Every row gives one point. To make a cloud, some directions were put in groups of two or more. Within a group, all points are equally far from the middle, so they leave a hole (a ring in 2 directions, a hollow ball in 3). The other directions are filled evenly. Then the cloud was stretched, turned, moved and blurred a little. How many holes are there, and how many directions does each take, smallest first?
In the rows, 128 means zero.

Cloud, 21 rows:
[[138  60 202]
 [137  51 111]
 [ 81 107 201]
 [167  75 146]
 [128  83 164]
 [106 118  86]
 [219 108 147]
 [132  87 152]
 [125  67 176]
 [111  88 151]
 [130  94 107]
 [137 142 153]
 [183 100 193]
 [181 137 119]
 [168 138 178]
 [184 127 148]
 [211 143 154]
 [120 152 108]
 [176 149 163]
 [125  85 178]
 [189 113 198]]
Holes: 0

Cloud, 29 rows:
[[164 101 115  84]
 [220 139 146 120]
 [106 140  96 184]
 [119  74 100 142]
 [152  84  81 178]
 [147  66 157 102]
 [ 85 116  83 181]
 [ 76 100  89 171]
 [ 99 147 149  81]
 [126  66 124 122]
 [145 140 190 146]
 [213 130 181 117]
 [122 125 115 205]
 [210  69 165 160]
 [ 84 146 143  95]
 [155  86 131  85]
 [107  63 124 138]
 [122 122 171 189]
 [151  87  97 206]
 [155 164 122 145]
 [188 120 100  94]
 [189 160 131 126]
 [127  63 135 120]
 [170  87 184  80]
 [124 128 179 178]
 [124 118 116 210]
 [188  58 174 169]
 [151  85 114 213]
 [191 115 205  96]]
Holes: 2 (2, 2)

Cloud:
[[140  67 101 121]
 [152 105 200 175]
 [126  97 197 165]
 [148 162 169 206]
 [102 136 216 162]
 [104 172 170 200]
 [109 134 218 160]
 [151  94  67 140]
 [ 94 175 185 188]
 [181 130 151 115]
 [114 160 157  97]
 [ 92  95 105  98]
 [113 122 119  78]
 [126 120  58 151]
 [147 155  70 125]
 [ 84 158 179 184]
 [ 84 139 193 171]
 [155 166 171 201]
 [126 101 111  79]
 [120 146 221 146]
 [168 105 111  94]
 [138 132 140 206]
 [113 159  66 119]
 [102 139  58 134]
 [146  82 158 173]
 [131 100 203 165]
 [131 106 208 166]
 [120 122  63 157]
 [139 151  62 125]
 [112 148 139 204]]
Holes: 2 (2, 2)

Cloud (46 x 6):
[[ 88  68  90 148 144 104]
 [ 68 127 129  81 173 119]
 [120  64 131 130 152 158]
 [ 95 127  41 159 189 131]
 [ 85 175 103 130  67  81]
 [ 94 158 150 155 194  76]
 [ 83 144 153 166  90 110]
 [ 88 158  91 181  65 105]
 [ 96 199  74 162 172  44]
 [168  97 136 147  79 128]
 [106 180  70  81 109 124]
 [107  90  99 162  86 129]
 [141 165 144 148 190  72]
 [ 61 111  50 159 201  89]
 [153 191 149 123 183 122]
 [ 54 179  72 182 177 125]
 [ 76 145  55  71 101 172]
 [125 133 106 170 219 119]
 [103 114 118 164 210 123]
 [159 148  78 205 188 109]
 [ 88 101  49 123  96 127]
 [219 124 139 154 121  84]
 [116  81 118 183 160 155]
 [ 67 151  79  92 194 111]
 [ 44 196 136 152 102 172]
 [141 100 179 106 155 116]
 [ 71 120  37 124 142 159]
 [128 174 163 148 197 146]
 [ 90 196 130 195 170  49]
 [188 157 169 194 150 123]
 [135 101 102 212 132 151]
 [166 101  89 106  92 140]
 [ 97 100 139 104 161 109]
 [155 134 153  91 124 100]
 [133 101 104  96  93 126]
 [ 67  87 104 146 149  93]
 [117 149  65 138  91 165]
 [ 86 176  91 144 196 145]
 [152 160 177 157 103 107]
 [ 85 103 134 150 187 116]
 [168  76 177 134 120 127]
 [194  87 193  87 145 135]
 [141  55 118 186 135 150]
 [128 102  28 126 144 112]
 [ 55 162 166 162 124 110]
 [170  66  99 125 103 193]]
Holes: 1 (4)

Cloud:
[[167 136  81 152 203  85]
 [170 155 189 138 125  99]
 [214 127 157 146 109 131]
 [ 43 115 111  99  85 132]
 [ 87 155  96 108  66 136]
 [ 94 124 101 177 102  31]
 [115 101  74 152 169  47]
 [114 193  74 114 153 138]
 [118  93 152 195 131  93]
 [128  74 145 124  92  62]
 [ 75 121 175 163  83 166]
 [130 119  81 163  96  52]
 [ 87 177  96 115 175 137]
 [141 140 155  96  69 189]
 [ 57 100 161  90  72 152]
 [165 115 102  72 169  64]
 [ 83 131 144 125 167 175]
 [ 72  94 183  96 121 171]
 [ 76 125 116 196 118  60]
 [116 162 148 134 176  90]
 [136 118  71 136 193  52]
 [125  96 144 101 160 200]
 [181 166  80 184 134  88]
 [ 50  98 147  71 103 139]
 [168 117 106  73 168  55]
 [ 79 167  76 176  92 157]
 [110 153  88 129 187 169]
 [ 76 157 114 126 178 144]
 [187 139 148  87 117 180]
 [123 105  77 148  97  78]
 [207 124 146  77 135 128]
 [133  60 175 114 124  79]
 [121 147 177 102  64 185]
 [ 96 165 144  74  65 127]
 [170 136  84 153 203  91]
 [208 122 171 140 101 111]
 [111 145 171  87  56 167]
 [159 143  79 136 195  49]
 [ 97  94  75 119 114 116]
 [124  84 185 140 156  98]
 [ 75  88 189  73 121  93]
 [142 106 159  63 156  36]
 [153  59 151 137 112 126]
 [193 133 121  73 131  92]
 [202 154 127 180 138 101]
 [ 44 138  79 127 156 132]
 [ 98 163 136 131 178  93]
 [192 141 105 146 190 141]
 [ 98 175  94 178  95 174]
 [126 179 120 112 138  25]
 [176  91 168 125 180 100]]
Holes: 3 (2, 2, 2)

Cloud:
[[152 160 122 192 129  79  98 119]
 [129  82 122 244 118 113 116 128]
 [128 196 128 191 175 111 118 126]
 [166 181 116 167 182 147 104 126]
 [ 84 127 143  63 155  93 120  92]
 [173  78 105 145 112 171  82 159]
 [152  79 124 108 189 155  49 140]
 [114 128 117  73  89 198 133 110]
 [130 122  97 156 135 133 135  24]
 [141  58  91 153 156  43 109 110]
 [115  47 135 134  84 159 119  49]
 [122  89 116 239 132 119 121 128]
 [199  63 118 201  63 151 157  89]
 [107 129 150 171  75 157 138 146]
 [110  40 127 154 147 118  67 122]
 [109  65 100 120  93 103 180  76]
 [189  46 122 119  89 213 126 104]
 [123 122  76 182 100 180  75 124]
 [132 138 138 162 109 219  84 138]
 [181 129 100 166 164  88 216 112]
 [100 120 100 139 170  55 101  58]
 [ 90 105 120 170  55 133 177 152]
 [166 136 100 223  85  81 139  63]
 [102  91  93 199 181 108 183 161]
 [176  65 183 163 159 126 169 176]
 [188 132 130 140 154  71 167 101]
 [106 183 115 190 112 115 115 136]
 [134  62 128 146 130  98  71 172]
 [ 63 137 142  80 155 143  67 105]
 [131  67 105 159 151 158 161  99]
 [133 138  71 120  99  94 102 152]
 [117 125  97 215 180 117 111  89]
 [142 144 120 125  58 149 170 109]
 [ 97 121 149  68 153  78 129  98]
 [132  56 101 165 128  73  77  49]
 [126  92 143 192  57 178 118 138]
 [ 94 162 123 198 187 142 119 163]
 [169 138  99 190 183 159 134  72]
 [201  72 116 144 122 131  35  58]
 [107  81 190 147 129 111 138 158]
 [ 57 114 153  81 163  92 146 152]
 [175  58 132 154 159 119 129 181]
 [116 142 145 168  62 133 158 152]
 [ 69 168 146 172 157 116 141 169]
 [165  97 102 106 192 139  51  94]
 [113  59 156  62 159 139 148 100]
 [142  87 180 141 165 128 118 196]
 [174 101 130 124 174 193 182  77]
 [ 73 127  91 106  62 171  78 106]
 [ 97 138  74 111 172 125 109 168]
 [107 135 188 109 123 158  82  79]
 [117 143  85 141  84 184  85 140]
 [155  74 126  64  67 198 134  98]
 [152 125 170 125  68 167  88 130]
 [164  81 138 235 134 118 139  91]
 [122  83 117 222 111  60  68 134]
 [150  57 156 202 161 102  98 120]
 [163 149 128 164  86 150 136  36]
 [136  85  75 114 112 154  49 136]
 [121 200  97 199 185  73 181 122]
 [138  58 171 152 141  75 160  88]
 [ 99 101 204 128 187 155 132 139]
 [110  47 132 173 167 106 126 103]
 [130  48 118 230 101  47 134  89]
 [ 92 109 112  66 128 158 129 165]
 [104  89 164 195 111 130 136 159]
 [136 131 124 102 124 173 182  73]
 [127  60  90 172 126 133  86  39]
 [164  40 166 110 155 111 128  77]
 [138 167 132 158  80 156  94  36]
 [164 103  67 228  76 136 100  96]
 [130 161 157 130 108 182 155 118]
 [ 98 141  67 203 117 122  87 109]
 [207  67 177 154 161 133 138  86]
 [162 173 148 131 156  87 164 122]
 [174  94 203 144 174 120 198 135]
 [170  61 124  94 136 162 179 110]
 [107 164 123 214 135  90 106 155]]
Holes: 2 (3, 3)

Cloud, 82 rows:
[[163 125 106  39  54 123 154  73]
 [193  99  58 139 101  85 146  36]
 [189  46 107 113 172 112 102  89]
 [ 84 129  89 128 178 101  87  70]
 [107 151 153  92 118  77 117 173]
 [145  85  83 145 136  57 121 178]
 [233 104  99 101 130 137 148 137]
 [132  65 189  91  83 164 123 159]
 [192 121 160  67 140 168  98 128]
 [170  91 103  80 137 191 153 164]
 [122 129 172 172 115  60 169 170]
 [126 120 172 153 146 137  96  59]
 [222 134 109 101 124 130 140  94]
 [107 121 101 201 155  93 149 175]
 [132  57 140 152 130 115 198 103]
 [132 133 195 142  49 160 146 168]
 [123 133 152 171 185  93 167 149]
 [150 101  69  98  80  71 112  66]
 [107  55 137 176 190  79 101 204]
 [100 143 113 100  70 106 123 201]
 [ 71 145  98  92 138 162  48 130]
 [197 162 133 127 133 147 122 165]
 [155  77  93 228 111  98  72 142]
 [184  34  66 130 164 116 102 102]
 [ 89 177  73  57 155 141  72 137]
 [ 54 221 109 107  98 133 132 136]
 [177  71  59 112 175 163  94  89]
 [188  33 133 106 136  98 156 110]
 [141 127  78 118 124  57  87 101]
 [132 123 130 131 153 201  71  89]
 [178 157  68 130 110 158  75  48]
 [157 170  79 135 127 132  23 119]
 [186 133 161 165 113 185 109 151]
 [162  64 158  76 130 105 155 103]
 [137 146  67 158 124  54 170 136]
 [155 124  92 150  96 128 210 149]
 [152 130  74 129  78 194 145  94]
 [109  95  85 152 174 141  85 205]
 [137 111 154 143  41 144 176 135]
 [104  93 104  82  92 181  95 111]
 [ 81 106 109  98 108  92  91 148]
 [111 140  89  75 118 159 134 215]
 [ 90 189  81  67 168 166 103 163]
 [230  60  86 142 133 128  85 106]
 [150  64 153 188 124 130 181 132]
 [ 96 152 118  55 152  87 143 152]
 [142 171 167 139 166 160 131 134]
 [150  88 103 156 131  52  80 120]
 [110 200 185 113  86 141 125 168]
 [127  64 145 168  99  68  72 143]
 [143 133 146 124 159 120 179  83]
 [166  81  97  73  35 142 159 121]
 [ 95  78 111  85 109 120 116  83]
 [106 168 104 190 105 154  48 173]
 [159 103 153 135 119 100  46  91]
 [ 62 140 171  70 125 132 168 181]
 [119 151 124 107  43 175 172 107]
 [ 61 119 162  96 135  97 143 194]
 [179 102  98 141 108  96 204  72]
 [ 83 178  68 126 128 166 138 175]
 [155  59  83 173 127  81  81 173]
 [100 149 189 121  73 135 177 117]
 [158  71 140  65 137 106 172  96]
 [151  89 117  73  76 120 201 186]
 [114 127 144 192 131  49  89 138]
 [ 95 163  99  80  92 131  69 173]
 [100 160 119  67 107 156 108 211]
 [121 100  79 106 105 171  47 151]
 [100 141 135  78  95 144 128 222]
 [161  54 124 118 179 120 161  87]
 [127 105 163  60 103 187 108 127]
 [138  99 158 120 147 216  95 140]
 [ 86 128 131 115 123 152  63 220]
 [ 79 141 130  96  87 161 205 157]
 [ 89  88 168  94 121 119 203 179]
 [124 171 126 183 167  89  66 130]
 [ 84 125 147 126  91 148 203 168]
 [147 180 131  34 104 161 130 168]
 [187 105  66 172 105 163 106  85]
 [ 50 102 131 139 124 138  74 178]
 [134 151 109 122  45 171  90  80]
 [106  63 136 100  99 138 190 112]]
Holes: 3 (2, 2, 3)
